Each point is reached from the start by the listed moves, each made 0, 1 or 2 times, or once backwards (-1), plus a little noise. Is the number of moves made odd or even? Then give how often each move was made.

Moves:
(1): [35  7 10  5]
(2): [-2 33  1 -4]
(3): [-9 -1 34  3]
Start: [-1 14 -7 -5]
Points:
[-25   8 -51 -13] => even (-1, 0, -1)
[-22  44  60   0] => odd (0, 1, 2)
[-47  37  19 -10] => odd (-1, 1, 1)

Moves:
(1): [16  1  2  2  3  0 -3 -1  0  3  2]
(2): [ 1 18  0  6  2  1  0 -2 -2  0  2]
(3): [-2  2 17 -2 -1  2  0  4  2  1  0]
(4): [-2 -3  3 20 -4 -3  0  0  1  1  0]
(5): [-2 -2  1  4 20  1 -3  2  1  0  0]
(6): [-1 -1 -2  2 -2 14 -2 -1  4  4  1]
(7): [ 0 -1  1  2  3  2 19  2 -1  4 -1]
(8): [ 0  2 -4  0  0 -2 -1 16  3 -1  3]
(9): [-1 -1 -1 -1  1 -3  0 -2 14  0  1]
(10): [-4  3 -3 -1  1 -1 -2  2 -2 17 -3]
(11): [-4 -1  1  0  1 -2 -1 -1 -2  1 15]
Start: [ -8  -2   1   5   3 -10   2   4  -4  -1   1]
Points:
[  6 -21  39  14 -26  10 -26 -14  19  33  19] => even (2, -1, 2, 1, -1, 2, -1, -1, 1, 1, 1)
[ 11 -22  17 -16  18  26 -23 -11  11 -12 -11] => odd (1, -1, 1, -1, 1, 2, -1, -1, 0, -1, -1)
[-30  15  19   4 -17  -7   5 -12 -26  -2  27] => even (-1, 1, 1, 0, -1, 0, 0, -1, -1, 0, 2)
[23 -9  8 41 45  6  9  9  4 13 -8] => even (2, 0, 0, 1, 2, 1, 1, 0, 0, 0, -1)
[ 19 -17  34  60  44   7  32  -9  31   2  -8] => odd (2, 0, 1, 2, 2, 1, 2, -1, 2, -1, -1)
[-29 -26   6  31   0 -42  -1 -12  13  36  21] => odd (0, -1, 0, 2, 0, -1, 0, -1, 2, 2, 2)
[ -7   6  25  31  22  -3 -26 -19  23   7  37] => even (1, 1, 1, 1, 1, 1, -1, -1, 2, 0, 2)

Moves:
(1): [17  0 -1  1  0  1  1  0 -1  1 -1 -1  1 -2  0  2  1  1  2  1 -3 -2  3  1]
(2): [-1 14 -2 -3  0 -2  3 -2 -1  0 -1 -4 -3  1  0  2 -1 -2 -1  0 -3 -1 -1  0]
(3): [ 1  3 13  2  0 -3 -1  0  2 -2 -3  1  1  3  2  2 -1  2  5 -2  1 -1  0  1]
(4): [ 0  0 -1 16  0  6  2 -2 -1 -3  0  2  1  0  1  2 -3 -3 -1 -2 -1 -2 -3 -1]
(5): [ 2 -1 -3 -1 16  2 -2  0  2 -2  0 -1  1 -3  2  1 -1  0  1 -1  0  2  0 -1]
(6): [ 0  5  0 -3 -4 17 -3 -1  1 -4  2 -1 -2  5  1 -2  0  0  4  3  1  1  0  3]
(7): [ 0 -2  3 -2 -1  4 13  0  1  2  0  2 -3 -4  4  3  4  1 -2  1  5  0 -1  4]
(8): [ 0  1  1  2  3 -1 -1 14 -5  0 -3 -3 -1 -1 -3  3 -1  1  1  3  0 -1 -4 -1]
(9): [ 0 -3 -1  2 -3 -1 -2  5 15 -1 -1 -3 -2 -3 -2  3  1  0 -2 -1  1 -1 -2 -1]
(10): [-1  0  3  3  0  3  0  1  1 19  3 -2  2  3 -1  2 -2  3  0 -2 -2  2 -2  0]
(11): [ 2 -1  3  0  1 -2  1  1 -1 -1 16  0 -2  2  2  0  0 -2 -3  3  1  1 -1  1]
(12): [ 2  6 -1 -1  0 -1  0  5  3  3 -1 18  2  0  2 -3 -1  1 -4 -2  3 -5 -3  3]
(13): [-1  4 -5 -3 -2  0  2 -1  0 -2  2 -1 18 -6  5  0  0  0  3  0  0  0  1 -1]
(14): [ 3 -1 -1 -1  0 -3  3  1  2 -3  0 -1  4 12 -2  0  1  1 -3 -1  1  1 -3  0]
(15): [ 4 -2 -3 -1 -1  1 -3  3  0  1 -4 -3 -3  1 19  1  3  3 -1  1 -2  2  3  0]
(16): [-1 -1 -2  1 -2  3 -3 -3 -2 -1  0  2  1  1 -2 13 -1 -4  0  4  3  1 -1  0]
(17): [-2  1  1  5  3  0 -5  2 -1  1  0  0 -1 -1 -1 -3 18 -4  2  0  6  2  1  0]
(18): [-1  2 -3  2  2  0 -2 -3  1 -3  3  1  1  0 -2  1  2 13 -2  2 -1 -2  0  2]
(19): [ 0  1 -3  2  0 -2  1 -1  2 -1  0  1 -3  2  1  0 -1  2 11  1  1  1 -2  1]
(20): [ 3 -2  2  3  1  3 -1 -5  2  1 -3 -2  3  1  1 -6 -1 -3 -1 17  1  1 -2  2]
(21): [ 3  2  0  3  0  1 -3 -2  0  1  0 -4 -4 -1  3 -4 -7  4  0 -2 15  1  0 -1]
(22): [ 1  0  0  0 -1 -1  0  3  0 -3  0  2  2 -1 -2  1  2  3 -2  1 -3 15  1 -2]
(23): [-2  0 -2  2  0 -1  3  3  1  0  0 -1  1  2 -1  2  0 -2  2  2  0 -1 11  1]
(24): [ 1 -1  0  0 -1  0 -4  0  0  0 -1 -3 -2 -1  0  1 -2 -3 -5 -6  0  3 -4 22]
Start: [ 3 12  5  7  4 -8 -3  2  6  2 13  6  3  1  3  4  1 -7  1  1 -7  3 -2 -5]
Points:
[ 33  24  26  -4 -15  -4   2  13 -11 -27  12 -16 -10  -1  57  -8  31  31
  25   2  14  43 -10  49] => odd (1, 0, 2, -1, -1, 1, 2, 1, -1, -1, 1, -1, 1, 0, 2, -1, 1, 1, 2, 0, 1, 2, -1, 2)
[ 20  45   5   2  43  -4  20  16  -3 -15   2  13 -13 -10  45  -3 -22  39
   4   8  26 -27  -4 -14] => even (0, 1, 1, 0, 2, 0, 2, 2, -1, -1, 0, 1, 0, 0, 1, -1, -1, 2, 0, 0, 2, -1, 0, -1)
[ 25  31  12 -11   9 -20  -2   8  40 -10 -16  20  17 -48  60  25  49   3
  -6 -23  27  13   9  -5] => even (1, 1, 2, -1, 1, -1, 2, -1, 2, -1, -1, 1, 2, -1, 2, 1, 2, 0, -1, -1, 1, 1, -1, 0)
[ 37  -8   9  12  17 -19  26  22  15  -5  43 -17  31 -15  15  47   9 -11
   5 -11   7  -7   4  19] => odd (2, -1, 1, 0, 1, -1, 2, 1, 1, 0, 2, -1, 2, 1, 0, 1, 0, 0, 0, -1, 0, -1, 1, 1)
[ 33  12 -16   3  39  -3  19   9  36  -2  53 -21   7  -8 -13  29  53 -14
  26  44   4  -4  -9 -15] => even (2, 1, -1, -1, 2, 0, 2, 1, 2, 0, 2, -1, 1, 1, -1, 1, 2, 1, 2, 1, -1, -1, 0, -1)
[ 24  18   7  11  19 -22   6   7  49  -1   0  19 -28 -11  16 -13  -6   3
 -48  -5  37 -21 -23  49] => odd (0, 1, 0, 0, 1, -1, 2, 0, 2, -1, 0, 2, -1, 1, 0, -1, 0, 1, -1, 1, 2, -1, 0, 2)
[  3  17 -19  19  41   6 -44  50   1 -24  36  36  -2  -1  22 -10  33   6
 -12  13  22  35  -8  -9] => odd (-1, -1, -1, 0, 2, 1, -1, 2, 0, -1, 2, 2, 0, 0, 1, 0, 2, 1, 0, 0, 1, 2, 0, 0)
[ 45  45   9  13   2  -1 -21  26  15   2   1  28  50  18 -10   7 -39  49
  23 -32  18 -15 -30  19] => odd (2, -1, 2, 0, 0, 1, -1, 2, 0, 1, -1, 2, 2, 2, -1, 0, -1, 2, 1, -1, 2, 0, -1, 1)
[ -8  25 -34  -9  13 -19  26 -17  40  30   9 -37  39  11  45  14  -8  32
  -9  23  -4   9  22 -25] => even (-1, 2, -1, -1, 1, -1, 1, -1, 1, 2, -1, -1, 2, 2, 2, 0, -1, 2, 0, 1, 1, 0, 2, -1)

Moves:
(1): [15 -5 -1  1  2 -3 -3 -7  1  2 -3  3  2  4  0  3  0 -3  0 -5  5 -2  6 -1
 -6  8  4]
(2): [ 0  8 -1 -1  1 -1 -4  4 -3 -1 -4 -2  0 -1 -2  0 -2  0 -2  1 -2 -1  4  1
  1  3 -2]
(3): [-2  1 12  1 -5 -4  1  2 -1 -2 -3  3  5  1  1  4 -1 -1  3 -3 -4  4 -2 -2
  1  4  0]
(4): [ 4 -4  0 16  7  3  0  2  0 -2 -2 -2 -4 -4  2  6  0  6  2 -4 -4  3  3  1
  1 -2  1]
(5): [ 3 -2  1 -3  4  2  4 -2 -5 -1 -4  2  2  2  1 -4  0  2 -2  1 -6  2 -2 -1
  0 -1 -3]
(6): [ 1  2  1 -3 -4 10 -4 -3  0  0  2  0  0 -6  3 -1 -3  0  2 -5  2  2 -2  1
  3  1  0]
(7): [-4  6  0  6 -5 -2  9 -2 -1  2  4  3  0 -2  0  4  0 -1  1  5  6  0  8 -3
  2  2  3]
(8): [ 3 -3  3 -4  0  5  6 10  2  4  0 -4  6 -3  4  0 -3  3 -1 -3  4 -4  3  2
  0  0  3]
(9): [-2  4  1  1  6  0 -1  6  7  3  5  6  1  1  3 -1  0 -3 -1 -4  5  3 -1 -5
 -4  7 -2]
(10): [ 5  1  2  1 -2 -1 -6 -2 -6 15  3  1 -6  4 -2  3  2 -1  2  0  0  0 -1 -2
  2 -1  1]
(11): [ 0 -1 -1  3  1 -2 -1 -3 -5 -2 11 -2 -1  1  1  0 -1 -1  3 -3 -1  5 -2 -1
  1  3  1]
(12): [ 2  1 -4  1 -5  1 -3  6 -3 -3 -1  9 -5 -2  1 -2  0 -1  1 -3 -1 -3  3  3
  1  0 -1]
(13): [ 4 -1 -3  5  1 -4 -2  3  5  3  1  1  6  2 -1 -3 -5  1  6  5 -2  3 -2  4
  2 -2  1]
(14): [ 1  1 -1  0 -5  2 -1 -1  2 -4  1  1  0 10  6  4 -2  2 -3 -1  5  0  0  1
  2 -1 -2]
(15): [-2  1  0 -1  1 -7  3 -3  1  3  0  4 -3 -5  7  1 -1 -2  3 -3 -1  1 -2  0
  2 -2  1]
(16): [-6 -2 -5 -5  6 -4  3  1 -2  1 -2  3  7  1 -5  8 -2 -3  8  2 -1 -7  0  0
  3  2 -3]
(17): [-1  3 -4 -3  5 -4  1  3  0 -4  4  0  5 -1  7  3 11  1  2 -2  0  2  2 -2
  9  1  8]
(18): [  4   0   2  -3  -5 -10   1   0   3  -1   1   0  -6  -8   1   0  -2  12
  -2   8  -7  -2  -3  -8   2   4   2]
(19): [ 0  1  1 -3  3  0  4 -5  5 -1 -5 -2 -2  6  0 -2  4  4 14 -5  4  2  2 -2
 -3 -1 -3]
(20): [ 2  0 -4 -1  0  4 -4  2 -1 -3  0 -2 -4  1  5  2 -2 -2  4  8 -2  1 -1  1
 -4  3  0]
(21): [ 0 -1  4 -2  1 -4 -3 -2 -6  2 -4  4  2 -2  0  0  0  4 -3  4  8  4 -1 -1
 -4 -3  1]
(22): [ 1 -2 -5  0 -1  2  5  3 -2  2  0  1 -1 -1 -3  6  0  2  0 -2 -2  7 -1  2
 -5  2  0]
(23): [-7 -6  1 -2 -2 -2 -3  0  3  2  3  0  2 -5  2 -2  5  4  0  0 -7  5  8  5
  3  3 -5]
(24): [-1 -1 10 -2  2  1  3 -3  3 -1  1  1 -4 -2  1  1  3 -1 -3  1  1 -2 -5 13
 -3  4  3]
Start: [-1 -4 -5 -9 -4  3  3  9 -1 -5  0 -1  4  2 -6  2  3  0 -5  0 -3  4  4 -6
  0 -1  3]
Points:
[ 60   9 -18  -9  27 -30 -10  29  22 -14   1   7  -6  10  -1  -1  18  23
  22  -2  -9  27  -1 -16 -25  48  28] => even (2, 2, 0, 0, 0, -1, -1, 0, 2, 0, 1, 1, 2, -1, -1, -1, 2, 2, 2, 1, 0, 2, -1, 1)
[-35  -6  -5  -5  11 -21  -3  -6   6   2  16 -14 -40 -45   9  33  13  21
  39  12 -55  11   1  -5  19  22  -8] => odd (-1, 1, 0, 2, -1, 1, 0, -1, 0, 1, 1, -1, -1, -1, 2, 2, 0, 2, 1, 2, -1, 0, 2, 1)
[-15  11 -15 -26  -2  38 -30  32   1  28   5  14  15  -4  -4 -28 -20 -10
 -12  20 -17  23   1  18   4   5 -30] => odd (-1, 2, -1, -1, 2, 2, 0, 0, 2, 1, -1, 0, 2, 0, 0, 0, -1, -1, -1, 1, 0, 0, 2, 0)
[ 37  -2   4  11  13  19 -10   0 -24 -27   1   5  10  44  11  27  -7 -14
  -9 -22  28  19  10 -12 -22  26   6] => odd (2, 1, 1, 1, 1, 0, 0, 0, 1, 0, 2, 0, -1, 2, -1, 0, 0, -1, 0, 1, 1, 0, -1, 0)
[ 39   2   3 -46 -36  15   4 -21 -14  16  17  14 -39   8  31  12 -15  -5
  14 -14  15 -35  16  16   6  27  11] => even (2, 1, -1, -1, 1, 2, 1, 2, -1, 2, 2, 2, -1, 2, 2, 1, -1, 1, 1, 1, -1, -1, 0, 2)
